Every row gives one point. Each copy is the shape, with its points in the same order, turned, moved and blurred by noise. Is it also mirrored, or only turned?

Shape:
-0.077  -0.057
-0.016  -0.032
-0.039  0.027
-0.005  -0.056
-0.042  -0.045
-0.031  0.025
0.033  -0.035
0.064  0.023
Copy 1, 8 rows:
0.031  0.102
0.036  0.038
-0.023  0.032
0.060  0.042
0.040  0.068
-0.020  0.024
0.064  -0.003
0.030  -0.053
Copy 1 is: mirrored
Copy 2 (8 x 2):
0.026  -0.096
0.031  -0.027
-0.031  -0.025
0.059  -0.031
0.032  -0.054
-0.026  -0.019
0.053  0.014
0.013  0.067
Copy 2 is: only turned
Copy 3 (8 x 2):
0.033  0.082
0.012  0.018
-0.053  0.026
0.044  0.019
0.022  0.054
-0.045  0.015
0.040  -0.025
-0.015  -0.064
Copy 3 is: mirrored
Copy 4, 8 rows:
0.092  -0.014
0.032  -0.032
0.012  0.029
0.038  -0.058
0.060  -0.024
0.008  0.021
-0.006  -0.063
-0.066  -0.038
Copy 4 is: mirrored

Shape (8 x 4):
-0.052  -0.049  -0.067  0.018
0.053  -0.036  0.016  -0.049
-0.007  -0.093  -0.058  -0.001
0.024  0.017  -0.003  -0.068
-0.036  -0.021  0.028  -0.013
0.037  0.033  0.067  -0.012
0.062  0.011  -0.023  0.018
0.019  0.000  0.008  0.045
Copy 1, 8 rows:
0.089  -0.047  -0.028  0.050
0.003  0.047  0.051  0.043
0.099  -0.016  0.027  0.070
0.000  0.063  -0.018  0.037
-0.006  -0.024  -0.010  0.045
-0.054  0.024  0.011  -0.020
0.053  0.043  0.021  -0.027
0.032  -0.016  0.012  -0.024
Copy 1 is: mirrored
Copy 2:
0.011  -0.041  -0.087  0.056
0.058  -0.089  0.039  0.001
0.033  -0.099  -0.077  0.048
0.071  -0.023  0.025  -0.006
0.015  -0.038  0.008  0.067
0.002  -0.031  0.086  -0.016
-0.006  -0.054  -0.007  -0.048
-0.034  -0.050  -0.001  -0.006
Copy 2 is: mirrored

Shape:
0.091  0.051  -0.030  -0.013  0.015  0.075
0.022  -0.036  0.037  0.082  0.043  0.007
0.048  -0.068  -0.051  -0.020  -0.020  0.036
-0.028  0.025  0.054  0.027  -0.068  -0.031
-0.011  -0.016  -0.034  -0.002  -0.004  -0.012
-0.020  -0.037  -0.035  0.069  0.034  -0.027
0.048  0.018  -0.036  -0.035  0.019  -0.025
0.032  0.025  0.031  -0.018  -0.042  0.053
0.011  -0.064  -0.056  0.067  -0.075  0.046
0.065  -0.078  0.051  0.040  -0.006  -0.051
0.042  -0.014  -0.071  0.017  0.018  -0.036
-0.032  0.012  0.048  0.028  -0.065  -0.003
Copy 1:
0.047  0.059  -0.054  -0.090  0.041  0.079
-0.002  0.004  0.052  -0.006  0.093  0.018
0.018  -0.062  -0.055  -0.064  0.028  0.033
-0.012  0.026  0.062  0.005  -0.060  0.014
-0.007  -0.004  -0.027  -0.019  0.009  -0.021
0.009  -0.008  0.012  0.005  0.068  -0.053
-0.018  0.028  -0.042  -0.094  0.017  -0.006
0.010  0.029  -0.009  -0.040  -0.019  0.088
0.091  -0.073  0.000  -0.010  0.011  0.018
-0.040  -0.054  0.085  -0.066  0.052  0.018
0.015  -0.003  -0.023  -0.080  0.043  -0.048
0.003  0.015  0.044  0.017  -0.042  0.029
Copy 1 is: only turned
Copy 2 (12 x 6):
0.103  -0.042  -0.006  0.006  0.054  0.020
-0.052  -0.021  0.069  0.031  0.060  -0.023
0.006  0.004  -0.068  0.002  0.043  -0.045
0.003  0.078  0.074  -0.007  -0.051  -0.012
-0.022  0.032  -0.007  0.000  -0.004  0.011
-0.079  0.002  0.002  0.044  0.021  0.018
0.026  0.029  -0.038  0.002  0.038  0.055
0.075  0.013  0.045  -0.039  -0.004  -0.026
-0.012  0.000  -0.016  0.063  -0.023  -0.099
-0.050  0.068  0.040  0.012  0.098  -0.039
-0.010  0.032  -0.031  0.051  0.035  0.041
-0.007  0.056  0.071  -0.017  -0.044  -0.020
Copy 2 is: only turned
Copy 3 (12 x 6):
0.054  -0.014  0.039  0.059  0.033  0.132
-0.034  -0.082  0.051  0.001  -0.034  0.021
0.050  -0.022  -0.016  0.062  0.049  0.010
-0.008  0.031  -0.030  -0.005  -0.098  0.023
0.023  -0.002  -0.031  -0.025  0.010  0.017
0.000  -0.075  0.003  -0.050  -0.016  -0.004
0.055  0.020  0.034  -0.017  0.032  0.044
0.009  0.034  0.002  0.059  -0.013  0.084
0.044  -0.083  -0.072  0.068  -0.029  0.021
0.023  -0.021  0.068  0.028  -0.052  -0.060
0.076  -0.023  0.020  -0.028  0.022  0.011
-0.031  0.016  -0.034  0.009  -0.081  0.040
Copy 3 is: mirrored
